Each row of a before or after table is a point. One or more steps were done to the points. Then noise was added and the rows were shuffled. The steps act on how far a point lies along the listed directions, d1 being the first. Write out the steps. A step turns or swaps two directions, mirrors them in a line or flattens them onto one, adds a multiple of one to another, or multiplies one. Angles are multiples of 10 degrees, from the lower direction toward the higher: turns from -170 to 170, lines from 10 to 170 but not 90. Use the fewest steps. Two steps may share a direction if one is a turn and the other turns, adds or multiplies; they go together, in the order done. Otherwise the lowest direction goes first.
In the rows, 128 means zero.

Directions:
(1): [106 163]
(2): [ 93 106]
Before:
[[122 170]
 [149  93]
 [207 149]
 [119 102]
 [ 83 145]
 [ 98 146]
 [151 135]
 [126 121]
 [129 148]
 [150 160]
 [132 124]
 [178  90]
 [153 148]]
After (13 x 2):
[[163 145]
 [112 158]
 [ 99 165]
 [151  70]
 [160 133]
 [144 168]
 [206 108]
 [128  88]
 [129 123]
 [152 122]
 [106 110]
 [123 123]
 [140 145]]
Steps: turn d1 and d2 by -30 degrees

Directions:
(1): [ 92 131 163]
(2): [164 132 163]
Before (11 x 3):
[[102 142  78]
 [160 133 187]
 [166 136  99]
 [167 120 112]
 [154 130 125]
 [ 83 128 124]
 [ 62 118 136]
 [172 138 156]
 [137 122 176]
 [ 89 129  86]
 [120 136 129]]
After:
[[137 131 198]
 [160 138 167]
 [125 143  79]
 [178 139 111]
 [ 66 122 114]
 [153 131 133]
 [ 83 126 112]
 [104 132  78]
 [123 137 127]
 [120 122 177]
 [172 122 127]]
Steps: turn d1 and d2 by -20 degrees

Directions:
(1): [111 123 106 137 183  94]
(2): [ 93 118 113 181 102 130]
Before, 12 rows:
[[ 72 108 112 222 102 136]
 [171 143 148  79 137 123]
 [117 111 133 138 119 146]
 [122 125 127 123 110 149]
 [144 145 158  94 119 128]
 [164 135 142 112 107 141]
 [135 135 141 122 105 144]
 [154 139 149  87 170 117]
 [136 130 140 104 137 128]
 [ 83 141 103 159 118 123]
 [141 125 136 103 146 106]
 [128 120 122 146 149 120]]
After (12 x 6):
[[133 122 124 107 171  93]
 [157 147 173  90  81 153]
 [185 144 169 102  49 178]
 [ 67 109 107 226 114 125]
 [116 118 108 154 187  96]
 [145 136 137  93 197  99]
 [177 144 159  73 115 137]
 [136 129 143 104 133 129]
 [132 129 140 117  75 172]
 [ 75 140  91 163 144 107]
 [124 113 141 135 102 158]
 [151 142 162 115  56 175]]
Steps: multiply d1 by 3

Directions:
(1): [118 139 102  67  93 151 131 146]
(2): [141 131  79 125 137 123  81  85]
(3): [124 141 123 147  82  76 103 156]
(4): [167 159 167 112 141 142  86 147]
(5): [160  61 123 132 115 143 112 151]
Before (10 x 8):
[[120 172 139 116 124 116 133 131]
 [116 154 187 184 146 101 132 116]
 [101 130 158 164 120 103 159 129]
 [110 163 132  99 124 146 154 130]
 [130 158 178 140 141 123 139 142]
 [206  36 135  96 225 213 137  85]
 [125 160 157 148 191 135 149 104]
 [112 115  96  98  84 112 151 111]
 [143 143 103  94 116 158  92 112]
 [119 156 140 103  92 132 134 148]]
After, 10 rows:
[[123 105 139 161 132 115 146 123]
 [107 107  99 137 161 141 163  96]
 [138 138 129 141 136 113 114 125]
 [152 155 141  75  98 128 105 133]
 [144  80 143 103 225 192 206  75]
 [152 142 161 138 114 125 108 143]
 [ 87  95 110 158 106 109 157 108]
 [149 158 145 138 152 141  94 103]
 [103 108 120 121  86 125 149 140]
 [149 140 145 122 141 144 118 132]]
Steps: turn d1 and d4 by 90 degrees; flatten d2 and d5 onto the line at 150 degrees

Directions:
(1): [ 80  87 128 162 146 106 142 144  76 139 130]
(2): [150 114 129 151 118  53 114 126 161 147 101]
(3): [177 102 157 119 128 133  95 124  95 169 166]
(4): [132 110 132 113  97 100 155 157 140  88 188]
Before, 8 rows:
[[127 191 121 108 132 183 149 107 170  98 106]
 [122  62 148 162 154 150 104 132  56 165 155]
 [137 118 150 122 118 139 113 128 121 154 144]
 [172 140 126 107 104  76 108 113 188 109 116]
 [108 137  98 128 133 127 130 130 138 101 111]
 [165  88 152 131  92 112 115 171  85 140 191]
 [ 73  93 119 149 146 113 140 154  69 112 156]
 [ 85  72 121 158 149 113 135 124  84 146 115]]
After, 8 rows:
[[140 110 114 115 120 109 119 141 126 110 159]
 [188 168 128  91 114 141  86 110 170 122 133]
 [150 170 109 127 135 169 104  96 197 120  65]
 [ 86  89 132 130 154 150 130 132  53 128 155]
 [114  88 141 161 119  51 162 151 121 124 155]
 [155 152 116  89 108 167 127 102 180 102 125]
 [109 134 133 138 128 140 120 121 138 145  99]
 [161 155 131 139 135 177  82 112 109 175  72]]
Steps: turn d1 and d2 by -170 degrees; turn d3 and d4 by -110 degrees

Directions:
(1): [116 124 184 112 162 168  97 102 111 147 105  96]
(2): [ 91 116 125 132 109 117 122 162  98  80 131  67]
(3): [110 110 110 176 124 158 124 145 104 184 171 121]
(4): [102 178 107 173 161 151 132 143 163 117  93 121]
(5): [136  94 150 113 162 145 171 195 128 128 114 146]
Before, 11 rows:
[[152 151 142  91 181 136 113  56 159 166  95 175]
 [128 138 199  87 184 158 129 118 134  99  84 113]
 [123 124  99 134  96 105 120 111 129 147 147 114]
 [151 101 123 110  92 104 121 110 118 176 143 143]
 [124 151 182  83 147 105  94 110 131  82  76 102]
 [123 151 124 149 135 141 140 138 155 109 107 145]
 [137 129 143 104 136 111 148 151 112 112 117 149]
 [141 136  71 129  89  82 126  93 120  86 148 102]
 [165 101 211  68 180 160 146 115 152 149  73 134]
 [123 108 130  96 125 109 161 179 124  77 116 148]
 [105 138  99 165  75 120  71  66 126 125 164  77]]
After (11 x 12):
[[121 121 137 132 133 133 136 153  93 145 142 134]
 [142 100 148  89 101 104 114 109 114 146 121 118]
 [153 139  73 143 145 119 143  98 161 193 151 207]
 [117 114 128 136 130 145  97  91  84 134 144  60]
 [165  97  83 148 103 110 191 170 159 165 162 178]
 [116 137 120 125  90 108  84  78 142  86 130  84]
 [124 150 132 161 146 163 132 127 151 144 114 148]
 [131 130  75 171 116 118 179 173 142 132 174 167]
 [111 127  78 185  96 104 132 176 115 154 177 136]
 [119 122 139 106 118 115 110 102 127 132 117  94]
 [ 94  96 145 134 136 158 130 168  90 137 143 114]]
Steps: turn d1 and d3 by -170 degrees; add -0.5 times d4 to d2; multiply d5 by 0.7
